Rows are points. The window is the flat piece filled in between its corners: a triangle in 3 columns, a solid with four corners in 4, and so on. A path goes straight from each point to the next, and from the last back to the first. List the points from which the path goes on through the window.

Window (4 x 4):
[[-23   6   7   4]
 [ 48  51 -46  19]
 [ 11  49 -10 -43]
 [ -2 -84 -34  13]]
Path:
(1): [ -2  37 -49 -16]
(2): [ 10 -31 -66  42]
(3): [ 33 -51  -4   7]
(4): [35 -2  6 25]
(5): [-50   1 -54  -4]
(6): [ 16  18 -80 -21]
(7): [ 23  23  -1 -30]
(8): [72 40 14 10]
Through the window after points: 8

Window (6 x 6):
[[-56  13 -12 -32 -26 -12]
 [  9 -18  21  30 -15 -10]
 [  9  30 -20  25  20  60]
 [ 36  28   1 -21 -14  75]
 [-37 -58   4 -30  18 -31]
 [ 42 -10 -29  27 -58  -5]]
Path:
(1): [-24 -26  -9 -21  -5  19]
(2): [ 13  -7  -1 -13 -62  95]
(3): [ 16  36  -4 -22  27   3]
(4): [-17  -7  22 -27  25 -10]
(5): [-29 -29 -13   1   0  21]
(6): [ -5 -11  16  47 -18  88]
(7): [ 22  25 -18  -1   2  33]
(8): [32 37  4 22 32  9]
(9): [-16  -1 -38  14 -26  71]
(10): [-12  -4  18  25 -27  93]
(11): [ 36  41 -41 -49  28  21]
(12): [  9 -11   5 -29  21 -37]
(13): [-28 -45   9  16 -15   9]
(14): [-15 -42 -11   9 -35  -9]
(15): [  8   1 -26 -29   1  -6]
(16): [23 16  4  4  2 -3]
Through the window after points: 2, 6, 8, 12, 16

Window (8 x 8):
[[-28  35 -31   4 -29  70  -6  39]
 [ 23   1  26  62 -26 -36   8  38]
 [-23 -14  72  39  38  29  13 -25]
 [ 18 -10 -49  55  63 -40  36  -5]
 [-24 -19   4 -84  29  65 -18  -5]
 [ -5  38 -44 -67 -22  59  23 -38]
 [-35  14 -68 -55  31   4  78  32]
 [-22  64   2  64  64 -65   7  24]]
Path:
(1): [-65   6 -50   3 -33  27  25  20]
(2): [ 31  55  13  11   5  83 -31  41]
(3): [ 28 -10 -23   5  29  14  36  22]
(4): [-37  -1 -57  12  14 -13  36  -8]
(5): [-29  13 -41 -36 -22  40  -2   0]
(6): [20 65 -8 -1  2 63 43 -6]
(7): [ 52   7   0 -30  36  51  32  27]
(8): [-64 -24  15  18 -29   0   5 -19]
(9): [-53   3   0   4 -18   4  -6 -12]
(10): [53 29 18 -2 44 50 -8  7]
(11): [21 11 -1 -9 52 43 37 14]
(12): [-95  28 -37   0   9 -18 -27 -21]
(13): [-62 -10 -25  -1  13 -28 -31 -16]
(14): [ 26  21 -11  14  20  20  56  39]
(15): [28 46 21 41 32 -5 16 37]
(16): [  4 -18   8  43 -39 -29   8  22]
Through the window after points: 1, 5, 13, 15

Window (9 x 9):
[[-35  12  -9  58  -2   3 -28 -49  17]
 [ 24  38 -34  18 -43   8 -20 -21  -3]
 [ 31  36   2  -6  26  16  -5 -33   8]
 [-24  43   3 -44  -1  31 -26  10  -7]
 [ 21 -21  -3  63  57  31   6 -15 -34]
 [ 67  20 -47   3   3 -34   5  22  95]
 [ 30  -4 -59 -29  41 -12  -9   4 -28]
 [ 21 -33  39 -54   3 -21 -18  -9  13]
 [ 50 -35 -33  11  24 -71  54   1 -24]]
Path:
(1): [ 39  39   2 -10  47 -18 -57  15 -16]
(2): [ 47  15 -16  13  35 -38 -29  44  -5]
(3): [  0 -17 -21   2   2  -6  15 -27  -3]
(4): [  1 -37 -43 -13  -9  33  -5 -60  -1]
(5): [ 32  54  11  18  38 -36  -3  48  -3]
(6): [ 30  21 -15   3  22 -10 -46  -6 -16]
(7): [-13 -28 -39  -2  18  24  58 -17   2]
(8): [ 22  -7 -60   4   5   6  32 -31  11]
(9): [ 52  20 -20  34  26 -59   0  33  11]
(10): [ 31  43   9  18  23 -75 -46 -31  28]
(11): [ 22  12 -34  -7  -1  18   7  13  40]
(12): [ 13 -44 -32 -21  -4  13  29 -40  -3]
(13): [ 40  25   2  23  43 -20  -6   1  -8]
(14): [ 29   3  -1   0  26 -37 -13   8  27]
(15): [ 22 -11 -25 -18  20  -4   9 -10   7]
(16): [ -3 -28  -6   3   5  18  19 -24  -1]
Through the window after points: 4, 6, 10, 12, 16

Window (11 x 11):
[[ -2 -19  26  52 -14  -8   9  -3  23 -56   4]
 [-38  57  -8  -5  -3  12   8 -25 -59  -4 -22]
 [-22 -34   4   9  48  16 -30  30 -26 -47 -16]
 [ -2 -95 -15  -6 -63  -3  18   9   4 -32 -22]
 [  1 -26  29 -53 -39  50 -13 -17  40 -27  14]
 [ -2  37  28 -13 -43  18   7 -24 -24  22  70]
 [ 10  -3 -53  71  -7  57  31 -15   6   9  39]
 [-16  -3  -9 -67  31   1  44  -8 -20  12 -10]
 [ 32 -19   3  -1 -56  56  65   2  -6  59   8]
 [-32  32 -26 -27   5  44 -20   5  33  66   9]
 [ 49 -56 -43  29  -9  -3  -5   6  15 -32 -35]]
Path:
(1): [ -7 -49  26 -30  -6  17   5 -46 -42  31 -21]
(2): [-13  -7  -7  -4  -1  24  13 -27 -17  23  14]
(3): [  8  20 -14 -16 -13  18  40  15  -7 -15   9]
(4): [  7 -27   3 -20 -23   0  30  47 -24 -44  27]
(5): [ -1  -9   1  31  -3  27  -4 -50   3  -1 -24]
(6): [  0 -34   8  -5  -4  55 -26 -38   3  16  -5]
(7): [  1  43 -23  -9   2 -18  46  50   8 -37  10]
(8): [ 17  21 -36  -2 -22  11   3  49  56 -27  12]
Through the window after points: 2

Window (12 x 12):
[[  3  -2  -2  35  40 -95  -9   6 -30  -6  -2  -1]
 [ 14  -7 -23 -13 -13  -4  13 -24  20  68  -2 -66]
 [ 29  11  13 -32 -13   7 -17 -22 -41  62  20  -2]
 [  7 -35  37 -23 -19  33   9 -27 -46 -34   2 -62]
 [ 44  49  60 -33  31   0  28   3  33   3 -16  18]
 [  8 -15  27  40  18  23 -22  -3  34 -11 -27 -25]
 [-42  27 -50  16  53  20 -21 -13 -11 -39 -53  -7]
 [-29  -2  -7  47   4 -15  19 -12 -50  -2   7  -3]
 [ 16 -23 -15 -65 -10 -51   7   4  16   4 -17  19]
 [-17  28  13   7 -34 -26 -23 -30 -43 -34 -40   1]
 [-22  40 -52  24  11 -37 -49 -36  12 -23   5  17]
 [ 72  56  -5   8  40 -13  38  22 -39  -4 -13  41]]
Path:
(1): [ 22  16   6   8  20 -23   4 -24 -41 -10 -25   9]
(2): [ 20 -29  20  24  10  18 -10 -83  -5  13 -48  -7]
(3): [-12  34 -28  -9   0 -36  24  44  -9  26  30 -36]
(4): [-14  47   5  12  30   8  31  36  -3   9   1 -11]
(5): [ 39 -32  24  -3 -12 -26 -33 -75 -16  -9 -20  15]
(6): [ -5  15  -6  39  35 -41  16 -86  -3 -17 -32 -10]
(7): [  5   8  -6 -31   1  41 -30  51 -23  -3  -3  -9]
(8): [  4  15 -11  -2   5   1   1  19  -3 -17   9 -20]
Through the window after points: 2, 4, 6, 8

Window (14 x 14):
[[  2   9 -18 -21  43  -8  27   7  15 -12  35 -22 -23  16]
 [ 21 -24   4  24   8  41   2  -5 -15 -49  14 -36  22 -19]
 [  3  13  11  29  11  11 -10   8  22  78 -95 -54  16  11]
 [ 23  -8  33  27  16 -28  13   7   7 -12   4   7  10  36]
 [ -3  26  16  13 -18   4  39  39  26  -5  57  18  19 -11]
 [-18 -23 -22  27  19 -18   6 -12  19 -12 -58  19  -1 -46]
 [-17  43 -24 -11  49  19 -24  36 -25 -39  12 -11  27  20]
 [ 30  16 -12   4   6  30 -10   6 -31   7 -37  -8 -11  15]
 [-23   4  -5 -12 -35 -14 -19  12 -24  -7   9  -9 -14 -15]
 [  5 -28  17 -16  -1  -7 -20  25  28  -3 -15  31   4  28]
 [  1  -1  29 -14 -15   1  26 -13   4  20 -57 -17   8  18]
 [-17 -10   7  22 -13  29  -9 -33  -7   9  -6  -1   8   4]
 [  6   0 -26 -38  -7 -18   4  11 -27  11  30   7  21   8]
 [ 22  -2  35   1   4  15  -2 -46   0 -19  25 -14   1 -48]]
Path:
(1): [-26 -12  36  -6  37  24  18  23  -8  13   2  -1   0 -10]
(2): [ 25  14 -34  13 -43  -2 -12 -20  12  -2 -33 -24  18   0]
(3): [  6   5  -7  22  -7 -17   0 -23  32 -10 -13  16   2   6]
(4): [ -3  -9  12 -21  33  16   3  36 -36  18 -26 -21  -1 -12]
(5): [  4 -21  27  -5  17   9  15   5 -23 -12  15   3  -1 -30]
(6): [ 10  14 -20   5  -9  10  -3  -6   5 -23   6  -8   6  18]
(7): [ 11   4   5   6 -11  -9   6  -7  20   0   4  -7  -1  -6]
(8): [ -3 -29  17   0  25  24  22   4 -20  -9   1  -2   0 -12]
Through the window after points: none

Window (14 x 14):
[[ 10  52 -13  20  60  53  20  19  44 -16  45 -40 -31 -36]
 [ 25 -39 -52  10 -68 -63  13  -1 -16 -67  28  24 -20  56]
 [-31  -2   7 -19  75  35   6 -40  41  44  59 -57 -10  41]
 [ -6 -20  15 -19 -29  27   8 -19 -90 -11  16 -45  13  18]
 [  2 -81  23  15  -9  24 -57 -28 -38 -11   5 -25  -2  -3]
 [-13  16 -31  -6  26  58  34   3  55  21  23  37  17  23]
 [-30  -5 -10  48 -18   3 -13 -39 -74  21   1 -15 -52 -13]
 [-39 -51  64 -33 -76 -13   7 -68 -40 -18  -1 -14 -27 -15]
 [  6   7 -26 -43  95  24  21  -7  21  60  33 -25  -5 -49]
 [-19 -33 -25  36 -37 -57  60  68 -17 -69 -60  17 -36  46]
 [-23  10  34 -14  84  23  40   9  -3  -5  54  42 -30   2]
 [  4 -11  12 -51 -31  30 -77 -12 -28  37  23 -37 -47  26]
 [  1 -33  27  53 -77 -64  44  48 -26  -8  17  17  -6  23]
 [-19   8  19  17 -33 -75  -5   2 -21 -55 -24  24  32  34]]
Path:
(1): [ 44  24  27  -8  30  48   0 -55 -30   1  17  29  -9  52]
(2): [ 64  20  40  17   7 -19  16 -24 -76  11 -62 -14  20  13]
(3): [-84 -40 -27  -7 -28  31  -6 -12   5 -11  73  -5 -39   2]
(4): [-31 -19 -16   6  -7 -10   5  17  -4 -23  12   5 -18  -8]
(5): [ 14 -21  24  15  -7  -4   3 -20  -8   4   6  -4 -18  35]
(6): [ 32  10   3  16  20  -4  35 -12 -18  22   2   7 -16  -2]
(7): [-83 -14  -5   0   0  14 -42   0 -10 -37  41 -31 -23  -5]
(8): [-70 -50 -46  -3 -15  -9  25  57  31  22  30 -58 -33 -38]
Through the window after points: 2, 6

Window (14 x 14):
[[  6 -25   2  23 -11   2 -15  -7  24 -20   3  17  -8 -10]
 [ 13  -1 -21  -1 -10 -22  32 -15  -6   0  11   2  -3   1]
 [-14 -13  10   3  11  28   3  -3 -20 -52  37   9 -13  16]
 [ -7  10 -16  24  22  16   8   9 -11  12 -29   8 -17 -20]
 [ 30  24   7  11  20  38  19 -12  18 -25   3  11  26 -11]
 [ 10  39  -2  16 -20  -5 -25  17  -5   3 -14  16   7  -4]
 [ -3  36  -6  12  26   8 -12  -3  13 -23   9 -18  17 -44]
 [ 10  18  -8  -3  13 -15  -7   8  26 -10 -28  -2 -22  16]
 [-21  -3  10  -6 -10   1  15   3   4 -22 -28   4  13  -5]
 [ 35  -5  22   7  13   8 -70  15 -28  -2 -31 -31  16 -13]
 [-22 -13  35  11   4  15 -20 -42 -16   0  24  -6  -5  27]
 [ -1  14 -26  29  24  -6 -10   7   4  -8 -13   6  39   6]
 [ 60 -40  91 -35   8 -21 -42  95  52  46  51 -12  26   5]
 [ -2  -9 -11  -8 -15  30 -20   7  13   4   9 -16   5  13]]
Path:
(1): [ 14 -13 -10 -10  35   7 -26   0  -6 -10   4  23  32 -18]
(2): [ 13  25  19  30 -18   2   2  16  18   2   2 -30 -16   4]
(3): [ 15  41   5  30 -10  10  35  26  -6 -11  -9 -15   6   2]
(4): [ 10 -25  12 -14  25  -5 -50 -15   5  -9   2  14  13 -15]
(5): [ -8  -2   6 -28   8  20  10  10 -15 -11 -18  66  10 -20]
(6): [  9   1   3  38   3   0 -21  -6  15 -29  32 -59 -19  32]
(7): [-15  16   8  34 -12  11   2  26 -13 -11  -8 -41  -6  10]
(8): [ 26   7  -1 -11  16 -10 -25 -17  19  -4  -4  53  20 -13]
Through the window after points: 5

Window (14 x 14):
[[ -1 -28   9  44  14 -31   5 -15  27  48 -58  23  11 -13]
 [-34 -33 -28 -27  45  11  31   4  -9  16  18 -27 -23  14]
 [-28 -11  52   2  52 -76  15 -13  10 -19  -3 -21   0 -46]
 [ 25   9  36   4 -15 -37  31   0   6  55 -51  -1 -11 -15]
 [  6 -53  28  15 -36  -7  18 -30  -8  14 -52  28   4  -4]
 [ -8   0  37  29 -24 -13  -2 -29  47  27 -16  11 -10   4]
 [ 11 -29 -26  -7  31 -22 -95 -35 -26 -26  39   3  18  -5]
 [-22 -16  43  28 -25 -23  10  15  -9  37 -71  22  14  35]
 [ 20 -27   6  21  41  19  31  -2  -6 -10   1 -43  -4  27]
 [ -2 -11 -22   1  46  43  36 -14 -44   9  28  29   7  39]
 [-33  11  -5  -3  59  25  22 -26 -27 -17  -5 -54  -4 -21]
 [ -2 -44  -7  38  13  -6 -87   4 -41  -3  42  34 -17 -31]
 [ -8 -15 -54  16  -6  43  50  19 -22  20  33  -5  37  24]
 [  3 -18 -54  11  16   6 -38  17 -20 -41  18  42 -15   0]]
Path:
(1): [ 11   2  28  -7  26  39 -15  -7  -9  -4  -1  45  55 -17]
(2): [-13 -36   4  29   1 -47 -11  -4 -14  18  -8  -9 -35  -6]
(3): [-21   8 -24  37  36 -19  -9 -43 -34  -9  22 -10 -40  37]
(4): [  0 -29   6 -16  21  25  17  16  -1   4 -10  14  28 -22]
(5): [  7 -28  51 -22  65  27   0   1  29  -2  10  63  16  21]
(6): [-12  -8 -39  31 -10  -2   8 -14 -36  10   2 -13 -12   6]
(7): [-16  -2  -7  52 -28 -45  27 -27 -19   8 -19  28 -38  35]
(8): [  1 -39  17 -17  41  38 -20  18  -9  18 -12  10  42 -11]
Through the window after points: 1, 3, 5, 7

Window (14 x 14):
[[  5  57  -7   3 -95 -28   0  51   1  20 -49   6  16  62]
 [ -3 -39  40 -26   2 -36   9  23  -5  -1  22 -25  47  75]
 [-14   3 -54 -10 -49 -70  11  21  39  23 -36  19  13  12]
 [-31  38  12  36 -61 -62  13  -7  28  -5 -93  -6  -3  25]
 [ 28 -45   0 -12  11   5   7  65   2 -30 -17  -4  23  19]
 [ -8 -45   4  18 -21  28 -47  29 -51 -16  65 -31 -30  34]
 [  4 -27  25 -63 -61 -40  52  27 -14   0 -40  -4   6  14]
 [-47  29  27  12 -68 -41 -24   4  52  15 -73  75 -19  32]
 [ 42 -71  28  43 -19  20   5   0 -30  -2  61   4  31  37]
 [-28 -12  16 -22 -40  29  23   5  24  21 -21 -23  33  28]
 [ 15  23  21 -21   4 -35  61  44  11  -5  32  -2  23   6]
 [-11 -52  52  45 -12   1 -37  42 -45  30  43 -12  48   0]
 [ 16 -24  21  18  22  -3 -75 -50  10  85 -80  35 -65  10]
 [ 23  -8  15  18 -23   4 -75  -4 -39 -30  52   2  50   2]]
Path:
(1): [-16  -3  -5  27 -13 -37  39 -20 -23  13 -30  20  15   5]
(2): [  5  10  30  -5 -59 -27 -26  56  44 -10 -16 -25   6  41]
(3): [ 21  -9   2  12 -67 -47 -21  39  21   2 -12  -4   6   5]
(4): [-36  33  19  13 -27  11  20   3 -32  15 -37   5  19  76]
(5): [-56 -34 -14  33 -14 -15 -20  25 -86  -5 -51   8  23  35]
(6): [ 58 -15  45 -32 -50 -13  29  13  81  22  43  -9  15  11]
(7): [  4 -39  75  -4 -63 -27 -17  16  74  16 -24   9 -69 -20]
(8): [ -4   4  -5   7  -4   3   0  23 -46  -9   0   6  55  52]
Through the window after points: 1, 3, 5

Window (14 x 14):
[[ 28 -36 -20  -6  55 -18 -57 -15   0 -17   6   9  -9 -16]
 [ 28 -11  36  12   5  63  15 -10  39 -22 -19 -34 -16  22]
 [ 18   8  19 -44  24 -27 -56 -21   9  26 -50 -36 -69 -62]
 [ 18  44  -4 -22 -12  -6  -4  27  -5 -31  15   0  12 -43]
 [-30 -13  22  -3  37  40 -79  16 -10  15 -11 -63  -3  29]
 [-11  16  32  49  36 -65  51   1 -64 -23  47 -56  -4  20]
 [-15 -37 -12 -49  13  14  -7 -29  11   0 -20 -25  43  -9]
 [  0  47 -31  19  20  33 -10   4  13  52 -54 -26 -16 -39]
 [-40 -45  33  95  -3  -3 -35 -72 -28 -20 -15   1  11 -27]
 [ 20  18  -8  55 -38 -36  42  17   2  26  23  12  -5  49]
 [-46 -26  52  63  19  27  11 -11 -20  40 -37  11 -51 -59]
 [ 23 -18  35 -51  37  20 -36 -56 -61 -21   5 -29  28  28]
 [-39  85 -29  -3  32   4 -75 -20  52  54   2   7 -89 -53]
 [-16 -28 -41 -21 -25  48   1 -41 -24 -10 -54  -8 -33 -28]]
Path:
(1): [-26   8  10 -36  23  51 -28  -3 -10 -35 -75  29 -50  -9]
(2): [ 15 -21 -28  31 -11  -2  -5 -45   7  32  27 -51  -1 -24]
(3): [ -3 -28   7  30  13  25 -28 -23 -15  14  -1 -37 -22 -20]
(4): [-37   9   7  13   8 -15 -24 -39   7 -12 -27  19  10 -12]
(5): [-34 -15  10  10  59  -9 -37 -45  41 -28 -79 -22  11  35]
(6): [ 19   4  21  -5  -3  19  -7   0 -21  20  33 -20 -15 -33]
(7): [ 17  -4   4  55  -5 -14  22  -3 -35  34  23 -21  11 -14]
(8): [-44   6  22   1   8   8 -37 -18  37 -19 -45  14 -57  21]
Through the window after points: 1, 3, 7

Window (14 x 14):
[[ -2 -33  41 -17  37 -20  25   0   6   9 -19 -46  26 -68]
 [ -3 -18 -54 -25 -23   6 -59 -21  -2 -28  25  12  29 -40]
 [-27 -23  46 -25 -12 -28  -3   7 -21  -9  17  50 -28 -24]
 [-31  -6 -44 -44   1  31 -43  43 -20 -21  26 -12  15   2]
 [-24 -24 -38   3  12 -11  -9  26  27 -38 -10 -16  -4   8]
 [ 29 -33   3  -2  28  32   3  40  53  16  42 -21  53 -15]
 [  4  -9 -27 -21   8  41  34 -36   6   8  46  -6  12  33]
 [  2  -5 -14 -73 -19 -33 -11  47 -35  39  -5   7 -32  -3]
 [-15 -28  40  45  74  20  -3  -4  20  55 -21   3 -38   9]
 [ 27  56 -33 -33  16  30  17  -7   2 -31  27 -42 -14 -17]
 [-14  13  27 -53  28 -22  24  -8  11  -6 -17  36   7 -29]
 [-36 -56   2  15  18  42  -8  30  14  25 -18  19 -30 -68]
 [-11  25 -39   6  39  23  43  35 -49  14  33  23 -21 -52]
 [-31 -29  39 -32  29 -20  12   6  27  67  42   7  -9 -45]]
Path:
(1): [ 23   2 -17 -44  55 -21  -2 -10  12 -46  24   0  -9 -13]
(2): [-10  22 -19 -16 -11  38   6  12  -7  10  12 -26   2 -28]
(3): [-14  19   8  19  -2  -1  10  22  16  13  -8 -30  14 -22]
(4): [ -5 -41  -1 -66  42  10   5  21  -5  12  30  31 -19 -19]
(5): [ -5 -19 -12 -19  29   3   2   5  -5  -3  21  18 -15 -23]
(6): [-33 -10   3 -13 -20  21  -9  32  11  30   8  10   3 -30]
(7): [-37  12  42  37   3 -20   9   7  -4  15  18   5  28  -1]
(8): [ 10 -39  -6 -95  38   0  12   4  13   4  -8   6 -28 -67]
(9): [ -3 -29  -4 -17  30   4   0   6   6  -7  13  -1 -11  -8]
(10): [-22   5 -10  11 -21  23 -14  21  20  31   8  17  34 -47]
(11): [-22  12  -3  17  13  20  10  11  24  26   3   9   8  -2]
(12): [ 25 -66   0 -68  28 -13   6 -11 -18 -24  32 -12 -25 -42]
(13): [  4 -17 -20 -34  42  -4   8   1  -4   3  25  20 -23  -4]
(14): [-45  -2  14 -12 -42   1 -18   9  -2   0 -18 -14  13 -38]
(15): [-27   3   6  42   5 -10  -9  26   0  36   2   5  16   3]
(16): [ -7 -29  -4 -18  40  11   1   5  21  -4  -2  -9 -23 -13]
Through the window after points: 1, 7, 9, 15
